Each point is reached from the start by the listed moves, each made once or not at all, plus a little noise. Is the number of moves made odd or even? Then give how often each move was made.
(in the rows, 128 means zero)

Moves:
(1): [188 146 145]
(2): [134 166 147]
Start: [157 119 127]
Points:
[156 117 127] => even (0, 0)
[223 181 169] => even (1, 1)

Moves:
(1): [214 119 125 146 102 145 130 129 127 113]
(2): [136 165 133  99 128 139 144 125 121 131]
(3): [109 119 196 141 135 160 101 159 154 131]
(4): [119 162 116 165 129 135 113 141 120 135]
(5): [131 124 126 134 203 148 131 113 119 129]
(6): [107 130 112 124 113 176 132 103 134 130]
(7): [120 131 136 144 144 121 182 137 134 127]
(8): [123  98  95 103 129 154 149 196 129 103]
(9): [135 159 112 127 131 112 137 128 208 144]
Start: [112 138 153 103 138 126 134 152 120 146]
Points:
[183 203  73 103 180 240 172 191 184 135] => odd (1, 1, 0, 1, 1, 1, 0, 1, 1)
[ 58 173 176 115 154 245 185 242 143 133] => even (0, 1, 1, 1, 0, 1, 1, 1, 0)
[192 156 222 109 191 205 127 164 133 136] => even (1, 1, 1, 0, 1, 0, 0, 0, 0)
[152 128 208 141 121 214 168 170 157 141] => even (1, 0, 1, 0, 0, 1, 1, 0, 0)
[176 137 108  88 190 237 233 186 118 109] => even (1, 1, 0, 0, 1, 1, 1, 1, 0)

Moves:
(1): [146 119 148 146 139 139 147 126 122 122 136 145 106 141 129 132 109 121
 152 129]
(2): [147 179 140 104 140 102 121 143 139 134 123  96 131 140 117 142 139 117
 128 125]
(3): [113 118 138 142 130 130 129 144 110 123 113 113 129 136 126 143 127 142
 134 132]
(4): [112 128 120 157 123 107 112 130 148 144 149 109 149 103 151 136 133 116
 114 104]
(5): [105 139 150 119 150 123 138 126 135 113 120 152 124 155 138 142 109 126
  91 113]
(6): [128 126 113 116 147 166 145 136 132 156 136 131 116 131 117 138 133 132
 136 127]
(7): [117 126 131 134 119 127 157 137 124 128 132 152 124 117 121 118 119 131
 141 115]
(8): [122 107 127 149 139 120 120 147 126 138 124 140 132 121 121 123 143 121
 132 119]
(9): [122 123 155 107 143 123 119 142 139 116 120 120 129 127 123 135  98 146
 129 112]
(10): [121 123 132 113 148 129 149  94 134 142 121 139 146 118 131 126 124 140
 136 141]
(11): [125 132 150 105 137 123 120 125 117 122 151 122 107 135 125 128 139 131
 125 132]
(12): [114 129 143 123 105 121 117 129 125 121 127 165 106 111 124 166 135 118
 123 110]
(13): [133 122 153  96 130 163 144 107 131 122 136 155 155 129 148 122 137 105
 121 145]
(14): [107 124 137 132 106 109 131 112 160 139 132 134 147 135 118 122  90 118
 115 128]
(15): [128 135 130 123 109 108 121 134 129 144 113 124 120 129 154 112 111 121
 128 126]
(16): [152 126 123 110 113 124 120 111 105 141 141 118 155 147 132 133 128 141
 108 115]
(17): [130 106 111 126 107 102 126 126 161 126 130 126 148 134 149 128 170 138
 128 111]
(18): [106 141 126 151 119 149 107 126 118 128 133 141 155 141 129 120 142 168
 147 123]
(19): [114 125  73 105 138 102 136 136 120 125 142 121 126 124 113 150 105 125
 181 135]
(20): [135 135 101 108 113 111 139 131 148 133 159 159 129 102 135 141 113 125
 121 167]
Start: [141 108 113 141 109 112 128 110 118  91 120 123 130 142 164 144 130 145
 126 144]
Points:
[125 155 124  91  79  85  86 155  84 151 157 150 127 156 160 212 160 181
 129 136] => even (0, 1, 1, 0, 0, 1, 0, 1, 0, 0, 1, 1, 0, 0, 1, 1, 0, 1, 0, 1)
[ 70 104 170  70 157  85 157 122 130 117 177 198 199 174 180 249 146 188
 177  59] => odd (1, 1, 1, 1, 1, 1, 1, 1, 1, 1, 1, 1, 1, 0, 0, 1, 1, 1, 1, 0)
[ 97  85 159 135 126  79 150 142 156  66 171 228 135 166 180 157 123 199
 140 113] => odd (1, 0, 0, 0, 1, 0, 1, 1, 1, 0, 1, 0, 0, 0, 0, 0, 1, 1, 0, 1)
[ 94  94 113 127  72  98 161  65 148 169 161 174 173 106 159 186  95 147
 104  88] => odd (0, 0, 0, 1, 0, 1, 1, 0, 0, 1, 0, 1, 0, 1, 0, 1, 0, 0, 0, 0)
[104 136 102  97 100   9 136 151 136 128 143 116 122 144 136 140  81 116
 179 129] => odd (0, 1, 0, 0, 0, 0, 1, 1, 0, 0, 1, 0, 0, 1, 1, 0, 0, 0, 1, 0)
[ 94  58 147 168 102  94 205  89 167 131 171 218 197  91 191 154  75 111
 138 173] => odd (1, 0, 1, 1, 0, 0, 1, 1, 0, 1, 0, 0, 1, 1, 0, 0, 0, 0, 0, 1)
[111 101  90  32 110  50 153 119 186  74 142 185 167 151 226 174  74 132
 130 158] => odd (0, 0, 0, 0, 1, 0, 0, 0, 1, 0, 0, 0, 1, 0, 1, 0, 1, 0, 1, 1)
[ 87  87  88  63 135 101 124 110 109 161 190 155 215 120 204 187 100 193
 177 160] => odd (0, 0, 1, 1, 0, 1, 0, 1, 1, 1, 1, 0, 1, 0, 1, 1, 0, 1, 1, 1)
[ 40 102 100 140 105  54 123 149 186 136 173 228 133 126 183 226  16 151
 159 101] => even (1, 0, 0, 1, 1, 1, 0, 1, 1, 0, 0, 1, 0, 1, 1, 0, 0, 1, 1, 1)
[117 144 162  15  83  35 155 106 223 146 195 153 199 163 227 177  84 133
  47 101] => odd (0, 1, 0, 1, 1, 1, 1, 0, 1, 0, 1, 0, 1, 1, 1, 1, 1, 0, 0, 1)
